Every row gives one point. The last column is the point's height on a tilted bowl or saddle (a function of degree 2), plus a little noise. Count its main directions that bend up, bend down and stay straight.

Points, 10 rows:
[[ 44   6  26]
 [-10 -26  15]
 [  6 -54  24]
 [ 10 -10  10]
 [  5   0   9]
 [  2   5   9]
 [ 22 -17  14]
 [-18 -51  28]
 [-17   4  13]
 [ 95 -21  95]]
Directions: 2 up, 0 down, 0 straight

Points (10 x 3):
[[ 47  65 -18]
 [ 43 -11 -17]
 [  6 -19  -5]
 [  8  24 -20]
 [ 39 -19 -18]
 [ 51  28 -12]
 [  9  49 -36]
 [-52 -61 -10]
 [ 10  15 -13]
 [-88 -30 -95]]
Directions: 0 up, 1 down, 1 straight

Points:
[[ 25 -57  11 -16]
 [ -8  -2  38 -36]
 [  4   1  18 -28]
 [ 14  60 -71 -73]
 [ 51   1  11 -23]
 [-12  -1  76 -56]
 [-21   3  17 -34]
 [ 17 -48   3 -15]
 [-47  39  39 -27]
 [ 32  11 -66 -23]
 [ 54  53  48 -48]
 [ 38 -65  17 -18]
 [ 18  74 -76 -85]
 [ 59  -4 -25  -2]
 [  2 -77   6 -21]]
Directions: 1 up, 2 down, 0 straight

Points:
[[ 26  95 -19 -31]
 [ -9 -35 -26  15]
 [ 47   5  51 -55]
 [-62   5  41 -92]
 [-24  -3  -1 -34]
 [ 40  35  27 -54]
 [ 12 -59 -34  60]
 [  3  -7 -53   0]
 [ 24 -49  40  -3]
 [ -2  -3 -28 -15]
 [-27 -16  53 -54]
 [-40 -40 -31   5]
 [ 10   3 -41 -16]
 [ -4  -3   6 -30]
 [ 19  30 -39 -36]
 [ 37  83  18 -36]
 [ -1 -25  18 -20]]
Directions: 1 up, 1 down, 1 straight

Points, 21 rows:
[[-12 -34  13 -14  24]
 [ -7 -64  -8   3  27]
 [ 10  29 -92  21  61]
 [-30  -2 -36  47   5]
 [-46  48   6  22  37]
 [ 19 -45  -3 -45  41]
 [-43  25 -12 -37  58]
 [ 15 -66 -95 -23  95]
 [-61  53   0  -5  66]
 [ -5  25  -1  -2   7]
 [  9 -32  12  17   1]
 [-10  52  33   5  40]
 [ 21 -58  39  46  40]
 [ 27 -76 -15   7  29]
 [-35  17 -18  37   7]
 [-14  48  51  24  50]
 [-27  -2  16  40   7]
 [ 56  44 -10  20  17]
 [-25  -9  33  -8  34]
 [-15 -56   2  37  18]
 [ 17  22  30  20   9]]
Directions: 4 up, 0 down, 0 straight

Points, 24 rows:
[[ -8   1 -74  10  33]
 [ 66 -28 -20 -33  42]
 [ 24 -15 -44  84  48]
 [-21  19  11  38  20]
 [ 48   3  24 -57  41]
 [-35  -5   4  -2  19]
 [-25 -51  89 -60  75]
 [ 40  56  19  42  35]
 [-41 -55   7 -35  40]
 [-56  -5 -11 -11  26]
 [ 59 -63 -58  -8  56]
 [-23 -33 -40 -95  66]
 [-18  43 -23 -50  30]
 [-21  53  52   2  34]
 [ 44 -64   2 -56  53]
 [-37 -44  37  -3  34]
 [ 10 -44 -26  12  26]
 [-21   7  38  20  23]
 [ -2  28 -19  16  16]
 [ 55  -9 -54  36  40]
 [-17 -42  11  82  45]
 [-69  24  -4  47  36]
 [-41  -2  10  11  21]
 [ 14   7 -74 -47  43]]
Directions: 4 up, 0 down, 0 straight

Points:
[[-10 -38  10  -3 -28]
 [ -7  39  13  36 -15]
 [-28  -7 -25   1 -33]
 [ 22  30  -5   4 -51]
 [-27   4  17   9 -30]
 [ 55  31   3  42 -10]
 [  5  12  19 -45  -2]
 [ 12  -5  34  29 -29]
 [ -7  43  11  -9 -41]
 [-21 -30  -6  -8 -26]
 [  7 -14  -3  12 -24]
 [ 10 -10  14 -48  12]
 [-32  36 -15  10 -47]
 [ -6 -25  12 -21 -11]
 [-15  11   8   3 -31]
 [ 19  17  -9 -18 -53]
 [ -7  13 -16   1 -43]
 [ -6  21 -23  33 -21]
 [ 95   0 -58  17   9]
 [  4   2 -30 -20 -45]
 [ -9  -6  25 -24  -3]
 [-15  18   4 -45 -22]
 [ 29  38 -15 -27 -95]
 [ -4  -1  35  29 -30]
 [  2  39  11  -5 -42]
 [-41  18  -6   9 -38]]
Directions: 2 up, 1 down, 1 straight

Points:
[[-33  -3  -7 -43 -12  23 -54]
 [-16 -39 -46  21 -53   5  -4]
 [  6  36  -5  -6 -16 -30 -25]
 [ 75  34  29  -8   2  68  44]
 [ 42   3 -22 -14  11  43  38]
 [  2  55  10  -5 -26 -13 -32]
 [-45  13 -39  -6  39  46   7]
 [ 39 -79 -32 -52  31 -48 -95]
 [ 33   7  68  -8 -46  16  17]
 [ 61  -6  13  23 -20  -5 -12]
 [  2   6 -10  25 -68   1 -12]
 [ 24  11  -4  20  64  13  83]
 [ -5  17 -44 -19 -11  -3 -15]
 [-13 -50  39  21 -26  27  34]
 [ 76 -32  17 -44 -14   8 -27]
 [-48  15   1 -53  40 -10 -57]
 [ 13  24 -10 -44   3 -33 -47]
 [ 16 -46  30  36  -1   2  41]
 [ -9  60  12  -4 -22 -65 -35]
 [-50   2   1 -30   0  -3 -54]
 [ -4 -20  57 -19   6  31  46]
 [-26  15 -26   3 -35   7 -26]
 [  1  -7  35  -6 -57  95 -10]
 [-34  30 -70  57  16  47  40]
 [-67  -3  63  12  -3 -80  21]
 [  4  24  33 -36   8 -33 -21]
 [ 30 -18   0 -10  49  42  87]
 [ -4 -25  15 -13  39  74  72]
 [-38   9  11   8 -35 -17 -29]
 [-14 -40 -36  -4  31  48  35]
 [-46 -55 -31  44 -53 -48  11]
 [ 50  38  -2  12 -19  23  -8]
 [ 39   2  -7 -20 -63   6 -28]
 [-24  86 -69   3 -31  29  39]
 [ 16  -3  18  69 -17   8 -24]
 [ -1  27  26   5  -4  14 -13]
 [ 40  40 -39  89   9 -59 -26]
 [ 19 -27 -15  56 -31 -18  -5]
 [ 25 -42 -37  13  42   1  50]
 [ 64 -35  -9 -21 -34 -13 -43]
 [ 29 -51  29 -27 -33  14  14]
 [ 27 -26 -21 -14 -14 -61 -45]
 [-52 -12 -11   0 -67   2 -28]
 [  6  11  23  45 -18  11 -22]
 [-67  42  43 -29   3  18 -74]
 [  4 -11 -30  22  30   3  31]
 [  5 -34  -1 -18 -44  61  -8]]
Directions: 2 up, 2 down, 2 straight
